Each point is reached from the start by the listed moves, each made 0, 1 or 2 times, or once backwards (-1), plus a little noise. Is the number of moves made odd or even? Then give how often each move was made.

Moves:
(1): [ 13 -37  19  11 -17 -21]
(2): [ 24  22  11   0  18 -14]
(3): [-24  22   5   9 -13  -2]
Start: [-16   9  26   2  -9   9]
Points:
[ 44 -28  51   5   5 -24] => odd (1, 1, -1)
[ 58 -65  70  15 -13 -46] => even (2, 1, -1)
[ 18  46  15 -17  39  18] => odd (-1, 1, -1)
[ 8 30 37  2  9 -4] => odd (0, 1, 0)

Moves:
(1): [  4  15   7   5  -6   0  -9 -24  -7  -1  -5]
(2): [ -5   3   5  -1   2 -11  18 -17  -6  -2  -5]
(3): [-12  17  33  24  -7   4  -5   0   1 -13  11]
(4): [-14   4  -4  -1   0  -8  -2   4  -7  -8   7]
(5): [  0   2  -6   9  38 -27  -4  -1 -12  13  -6]
(6): [-7  2 -5 10 -7 17  5  3 16  7 -8]
(7): [ 24   9 -19  13  -7 -10   7  -6   2 -13  -6]
(8): [-13  20   1  -4  -3  -6  -1  14 -10  -5 -13]
Start: [ -2  -2   7  -3   1 -11   7  12  15  15  -7]
Points:
[  51   33  -15   34   25 -100   28  -98  -31  -13  -17] => even (2, 2, 0, 1, 1, -1, 2, -1)
[-16  55  32  -1  71 -65 -49   5 -49  46 -45] => even (2, -1, 0, -1, 2, -1, -1, 2)
[ 29  52  -9  43 -73   8  53 -76  38 -16 -49] => odd (2, 2, 0, 0, -1, 2, 2, 0)
[-57  27  -3   1 -51  28  16  40  34  -4 -17] => even (0, 0, 0, 2, -1, 2, 0, 1)
[-43  40  34  79  14 -39  53   4  26  -9 -12] => even (-1, 2, 2, 1, 1, 2, 1, 0)

Moves:
(1): [-12  17  -3  -1 -11  -8   9   9   7  -8  -1  -4 -18]
(2): [ -2  -4   7  31  18  -8   2 -15 -43 -22  -8   5  -4]
(3): [  0   2  10   8  -6  11  10  -2  -8   4 -15  -5   2]
(4): [  0  -8   4  10   9   7  -2 -13  -5   6   3 -11   2]
(5): [-16  -8  27   7   3  15   8   7   0  -8  17 -11  15]
(6): [ 14 -12   4  17  15  11  13  17 -19  -9  -1   1   2]
(7): [  1  -3  -3  15   7  10   4   2  -6 -22  23  34  -8]
(8): [ -8  -1  -9   0   2 -17  -2  -9   6   3 -25   2 -13]
(9): [ -7  14   0   6   6   0 -10   1  -7  -8 -15  -1 -11]
(10): [ 4 -5 -5  5 -7 -3 -2  6  6  7  7  1  9]
(11): [-16  -2   9 -12 -18  12   9  29  -3   7  11  -7  -3]
Start: [ -1 -12   4   4  -3  -4  -3  -1  -4 -11 -13   1   9]
Points:
[-58  26  13  21  25 -40  -1   2  -9 -40 -86 -55 -63] => even (2, 0, -1, 1, 1, 1, -1, 2, 2, -1, 0)
[ -57   16   60   54   14   14    6   15 -121  -38  -34  -66  -33] => even (1, 2, 0, 2, 0, 0, -1, -1, 2, -1, 2)
[ -45  -12   11   82   35  -33   18   61 -116  -72  -69    5  -61] => odd (1, 2, -1, 0, 0, 2, 0, 2, 2, 1, 2)

Moves:
(1): [ -2   0 -14  10   0   3   5  10  14  -9  -6 -26   8   0 -11  -4  -6  10
 -18  -8 -17]
(2): [ -4   7  -3   0   8  -7   3  -1   5 -30  -8 -13  -9  -2  10  -1   2   8
   1  -7   8]
(3): [ 18  13  15  -5 -12  -7   2 -10  -7   4  13  -2   4   5   4   5   3 -10
   6  -2   4]
(4): [  8  13   9  13  13  -9 -12   2  -2  -1  -8   0   5  -1  -8  -3   5   5
  -3   5  12]
(5): [-19  -2  24  -1  18  -2   9   7  -3  -4   2  -9   6  -9  -1  10   4  -2
  13   5 -10]
(6): [-15   8  11  10  -6  16   0  -1   2   5  -1   6  -3  14   5  -2  -1  -1
   4   1   4]
(7): [14 -1  6  9 -3 -2 17 -4  6 11 -8  2  2 -5  5 -8  9  5 -4 -6 -1]
(8): [ -1  -1   8  -7  -8  -1   8   7  14  13  -5 -11 -10 -13   4  -4   2   9
   3   7   0]
(9): [ -4   8   0  -1  -6  -7  -5 -11   1  -7 -20  -8  22  -5  -7  -5   1   5
  -7   5 -11]
(10): [ 26   5  -7  -2  11 -10  -2  10 -10   1  -3 -13   6  -9   5  -3  -4 -14
   1  -4 -15]
(11): [-17   8 -13   3  10  -7  -1   3   3  -3   5   5 -18   8   5   1   3  14
   0  -4 -11]
(12): [ -2 -12  -7 -17  -3   7  -6  -4   2  -5  -6   0  -1  10   4   8  -9   0
  -5 -12  -4]
(13): [ 11   0 -10   6 -15  -1 -14   0 -13  -7   2   8  14   2   2   2   2   6
  -5  -7   2]
(14): [  3  -6   4 -10   0  -7  13   9 -10  -6   5  -1  -7  10  10  -6   4 -10
  -2  -1  -4]
(15): [ -2  -6   2   4  12  -1 -14  -2  -5  -6   6 -10   3   1   5   8   1  -8
  -2   6  -2]
(16): [-15 -12   3   9   0  -5  -2   3  -6   0   6   2   4   9  -6  12   4 -21
  11   2   4]
(17): [ -6   4   4   9  -1   5  -1   4  -4   0   6  -7   2  -2  -7 -10  20  -6
   1  -7  -3]
(18): [  2  -1   4  -3  -4   6  -1  -7   1  -5 -12  -3   0   7  -6   2   1  10
   5   8   2]
Start: [  2  -2   4   9  -7 -30  -1 -26 -18  19  -1  -4 -28   4  10  12   1   2
   4  -7   3]
Points:
[-31   6  49  52 -55 -14 -10 -14 -59  49  65  12 -30  51  49  -5  68 -18
  -4 -26  -6] => odd (0, -1, 1, 0, 0, 2, 1, 1, 0, -1, 1, 0, 2, 2, 2, 0, 2, -1)
[ 31  -6  51 -10 -51 -28   9 -51 -34 -12 -13 -30 -27  63 -11  13  41 -59
  30 -32  44] => odd (0, 1, 2, 1, -1, 0, 0, 0, 0, 0, -1, 2, -1, 1, -1, 2, 2, 2)
[ -42   15  -60   76   -4  -51  -40  -19   -1  -75  -60 -121   -2   33
    2   -3   49   21  -36  -48  -64] => even (2, 2, 0, 0, -1, 1, 1, 1, 2, 1, 2, 1, 1, 0, 2, 2, 2, 1)
[ 48  47  57  55 -36 -24 -23 -51 -35 -21 -20 -34  67  46  18  18  -9  22
 -55 -34   7] => even (2, 0, 2, 2, 1, 2, 1, -1, 1, -1, -1, 1, 2, 1, 1, -1, -1, -1)
[108  89  16  41 -45 -31 -98 -78 -67 -59 -57 -83  68   7  25  -8  32  -4
 -24 -39   8] => odd (0, 2, 2, 1, -1, 2, 0, 0, 2, 2, -1, 1, 2, -1, 2, -1, 2, 1)
[-57  12  16  61  -2 -25  76  28 -16 -58  -2 -69 -28  23  60 -15  45  31
 -19 -80 -63] => even (2, 2, 0, -1, 2, 2, 2, 0, 0, 0, 1, 0, 2, 2, 0, 0, 1, -1)
